Each row of a before or after table is a point. The points were changed in one or more steps. Then noise was added and the rows were shuffled. The steps act on how far a point lies along the listed directions, d1 being the first. Write out the steps. A step turns or swaps two directions, mirrors them in a line or flattens them onto one, adds a multiple of one to another, or multiplies one. Angles are multiples of 10 degrees, from the lower direction toward the higher: turns from -170 to 170, lines from 10 to 170 but not 90. Use the fewest steps. Two steps may share a direction if one is a turn and the other turns, adds or multiplies; they go together, in the order done. Otherwise the lowest direction goes first.
In the rows, zero is written as 128.

Directions:
(1): [175 123]
(2): [123  81]
Before (11 x 2):
[[164 125]
 [ 88 175]
 [122 101]
 [ 90 148]
 [116 169]
 [ 97 177]
 [142 173]
 [132 107]
 [100  76]
 [ 92 166]
 [139  75]]
After (11 x 2):
[[159 130]
 [123  92]
 [ 90 147]
 [114 169]
 [186 147]
 [ 82 127]
 [ 91 175]
 [ 97 170]
 [ 85 164]
 [149 121]
 [177 108]]
Steps: swap d1 and d2

Directions:
(1): [ 65 151 123 127]
(2): [106  66 120 114]
(3): [137 141  84  80]
(4): [127 132 178  83]
Before (10 x 4):
[[161 120 212 110]
 [168 147 115 112]
 [101 129 129 159]
 [140 118 186 130]
 [159 127 132 155]
 [178 121 205  92]
 [108  51 107 139]
 [141  90 180  31]
 [ 94 178 137 100]
 [142  93 205 104]]
After (10 x 4):
[[141 120 164 170]
 [106 101 155 156]
 [119 128 166 169]
 [175 137 135 137]
 [153  75 126 121]
 [107 129 153 158]
 [133 133 153 155]
 [ 98  57 126 123]
 [ 93 141 124 125]
 [129 169  97  97]]
Steps: turn d1 and d3 by 50 degrees; multiply d4 by 0

Directions:
(1): [121  99 108  81 100  84 128 181]
(2): [147 105 186 130 110 165  85 163]
(3): [185  74  95 166 120 121 127 116]
(4): [120 107 180 149 111 107 196 126]
Before (12 x 8):
[[144 111 134 159 118 114 162 129]
 [102 145 146  57 103 127  68 204]
 [106 110 154 139 103 151 127 170]
 [ 74 172 129  41  95  84 112 201]
 [104 154 173 138 126 125 146 155]
 [108 142 203 117 124 173  96 142]
 [ 67 170 182 108 131 115 177 132]
 [110 141  89  96  99 105 115 158]
 [ 92 148 137 104 117  90 198 128]
 [ 77 174 102 129 151 142 178 102]
 [175  69 112 136  98 110 133 141]
 [109 111  95  81 119  89 134 168]]
After (12 x 8):
[[182 100 118 156 121 159  89 116]
 [151 117  93 130 122 124 103 148]
 [101 137 134 132 121 169  96 160]
 [128 161 110 154 167 164 119  80]
 [101 169 124 110 136 122 106 166]
 [114 172  61  96 147 123 114 111]
 [ 86 243 142 141 165 167 117  76]
 [119 169 124 164 129 155 137  88]
 [ 87 139  70 108 133 103 183 133]
 [ 75 183  93  73 145 111 113 140]
 [ 95 200 198 144 149 184 114 101]
 [ 85 145 189  84 115 141 107 163]]
Steps: turn d1 and d4 by -150 degrees; turn d2 and d3 by -20 degrees

Directions:
(1): [138 168 138  93 105 139  97 120 183  62 147]
(2): [190 128 122  90 204 105 136 121 112 116 147]
(3): [170  64 113 113 116 157 122 108 172 137  76]
(4): [153 115 205 113 106 121  70 128  95 151 130]
(5): [101 131 142 106 140  53 127 159 151 121  67]
Before (8 x 11):
[[149 166 135  84 146 127  89 120 151  85 182]
 [156 111  22 125 193 130 209 123 143 102 142]
 [180 124 163 116 130 126  80 141 107 144 138]
 [108  96 167 146 148  99 126 154  41 171 123]
 [136 125 148 122  94 160 108 127 154 106 120]
 [103 134 144 130 120 109  97 139 125 135 138]
 [143 147  75  98 183 160 135 104 144 109 173]
 [146 134 195  93 154  94  98 158 107 144 106]]
After (8 x 11):
[[179 141 137  81 220 122 105 109  70 145 194]
 [ 92 139 112 154  99 149 152 142 144 124 120]
 [188 174 166  86 214  75 118 137  29 111 230]
 [180 106 120  89 191 117 114 110 128 132 143]
 [152  70 117 114 130 151 127 121 147 112  98]
 [189 112  72 119 172 140 148 135 160 122 122]
 [169 108 108  82 187 119 150 140 175 114  75]
 [109 104 120 132 104 131 106 129 158 135 108]]
Steps: flatten d1 and d5 onto the line at 80 degrees; multiply d2 by 2; turn d3 and d4 by -130 degrees

Directions:
(1): [177 181 128 119 141 137 109 131 202 151 111 146 184 135]
(2): [169 128 157 120 152 157 126 198  99 104 167 155 120 183]
(3): [102 133  77 133 138 174 189 148 110 113 106 183 165 102]
(4): [118  58  96 138 154 167  86 119 134 159  89 125 140 181]
Before (13 x 14):
[[145 117 101 121 162 160 115 151 158 152 112 155 158 154]
 [166 146 132 126 145 148 100 130 179 161  91 149 174 164]
 [200 108 134 127 150 140  68 139 195 154 120 144 165 201]
 [ 97 129 124 139  98 108 136  84 136 141 114 110 116  64]
 [158 129 155 118 120 106  82 119 171 135 156  91 125 148]
 [ 99 111 141 124 103  93 121 103 113 127 129  97  91 102]
 [126 137 121 140 106 100 120 114 142 143 123 125 132 100]
 [117 124 117 126 116 117 111 111 146 149 100 127 132 122]
 [105 115  91 130 112 135 125 116 150 143  92 120 140 120]
 [112 109 129 131 106  84 115  84 145 152 122  82 110 102]
 [110 122 127 137 151 138  99  82 164 150  92 119 162 126]
 [117 104 140 143 115 114  90 102 128 143 120 102 116 137]
 [ 69 110 112 149 115  94 127  72 121 123  96  87 122  78]]
After (13 x 14):
[[155 148 121 118 129 138 118 134 179 132 136 132 165 133]
 [248 227 155 110 141 129 121 172 235 128 148 189 210 151]
 [ 95 115 114 132 104  96 151  96 124 136 125 104 114  82]
 [186 195 143 108 147 126 126 166 185 137 146 157 163 128]
 [140 202 158 125 136 112 133 102 177 124 126 135 170  88]
 [ 53 109 120 149 105  83 149  77  88 103 115  85  98  61]
 [ 66  78 119 132 104 109 141 105  77 119 122 105  80  98]
 [124 131 111 142 111 111 118 112 148 149 113 131 143 106]
 [215 234 158 112 139 133 116 148 228 155 109 170 208 139]
 [110 136 139 140 105 113 138 121 104 115 138 126 115 103]
 [ 85 106 116 143 101 113 133  80 125 143 107 106 109  70]
 [125 163 124 122  97 105 142 127 150 124 125 117 129  96]
 [128 160 129 121 108 106 131 122 148 136 116 135 135 103]]
Steps: multiply d1 by 2; mirror d2 and d4 in the line at 10 degrees; multiply d3 by 0

Directions:
(1): [148 164 151  89 161 128 126  23 127 101 100 102 165  98 155 126 142 136
 100 108]
(2): [126 140 135  79  72 165  91 121 113 153  68  66 112 173  85 101 124 123
 142 153]
(3): [190 105 107  76 148 135 101 146  93 116 175 109 110 121 136 112  45 156
 120  95]
(4): [131 126 135  96  81  83 197 124 164 130 127 148 165 143  68 124 109 194
 114 104]
(5): [ 82  87 143 133 122 154 109  83 189 131 185 120 136  91 104  67  95 114
 148 158]
(6): [ 90 133 133  89 118 140 145 104  56 172 128 193 152 108 118 137 104  88
 184 100]
Before (14 x 20):
[[204 141 112  72 119 110 130  80 162  89 107 106 151 161 129 116 136 156
   82 127]
 [132 145 125 133 127 146 112  93 136 134 109  54 134 150 132 118 135 144
  103 145]
 [152 153 145 119 136 155  75  94 119 106  97  53 103 138 168 104 167 130
   99 141]
 [ 68 147 154  58  85 140 139  47  88 147  86 155 178 134  80 118 131 103
  137 107]
 [157 128 140 140 179 143  35 124  92 113 112  54  71 125 182 135 138  90
  108 132]
 [153 131 115 104 101 112 137  81 177  90 127  85 153 126 106 106  98 178
   73  99]
 [154 152 129 123 156 148  80 105 150  94 104  82 103 149 130 111 137 110
   90 130]
 [ 15 128 131 179  71 136 188 130 135 193  67 168 156 145  79 127 224  28
  175 192]
 [ 88 163 139 136  76  97 172 150 176 158  75 139 154 164  94 144 184 131
  147 143]
 [148 132 122 148 116  96 161 157 138  85 148 124 126 147 128 122  97 172
  110  97]
 [129  87 169 145 158  90 136  70 224  82 202 143 166  67 125  85  56 167
   80 156]
 [133 161 139 131 127 106 136 100 172 105  49  90 164 133  92 126 115 189
  102 144]
 [165 119 121 147 193  78 171  98 160  79 191 173 153  58 160 142 107 140
   93  91]
 [144 115 142 113 106 117 129 100 157 126 118  91 142 164  98  93  74 173
  106 145]]
After (14 x 20):
[[150 135 121 167 140 130 107 158 120  81 140  97  98 146 163 121 111 133
  120 120]
 [162 126 125 125 175 111 127  92 142  88 155 124 132  85 153 124 113 122
   97 115]
 [109 130 148  78 150 129  98  92  23 161 115 155 126 108 148 143 100  78
  167  82]
 [112 150 148  97 139 158  97  75  59 139 110 128 131 110 165 117 147  97
  144 112]
 [105 159 130 177 108 106 137 160 196 131  84 108 131 165 127 141 208 121
  124 167]
 [123 156 134 106 161 154  88  84  94 123 109 131 114 122 136 125 122  72
  133 113]
 [197 140 102 103 158 146  83  80 133  88 112 101 129 144 177 122 145 105
   98 144]
 [122 148 125 134 147 157 108  86 101 147 125  93 135 128 148 134 128 114
  124 137]
 [ 37 121 127 189  57  98 224 140 195 168  78 156 169 157  60 128 231  87
  134 185]
 [156 136 109 140 150 155  71  89 151  89 134  63 111 108 169 114 115 119
   79 124]
 [125  95 167 158 178 139  64  68 187  88 178 105 130  69 155  76  67 111
   94 186]
 [133 160 129 172 174 140  83 102 147  94  61  78 136 113 149 135 140 136
  108 161]
 [152 114 134 150 149 145  85 107 145 119 128  78 115 143 148 101  94 129
  106 162]
 [112 140 145 100  96  99 153  71 189  94 109 112 167 147  81 117 148 176
   66 121]]
Steps: multiply d2 by 0.4; turn d4 and d6 by -90 degrees
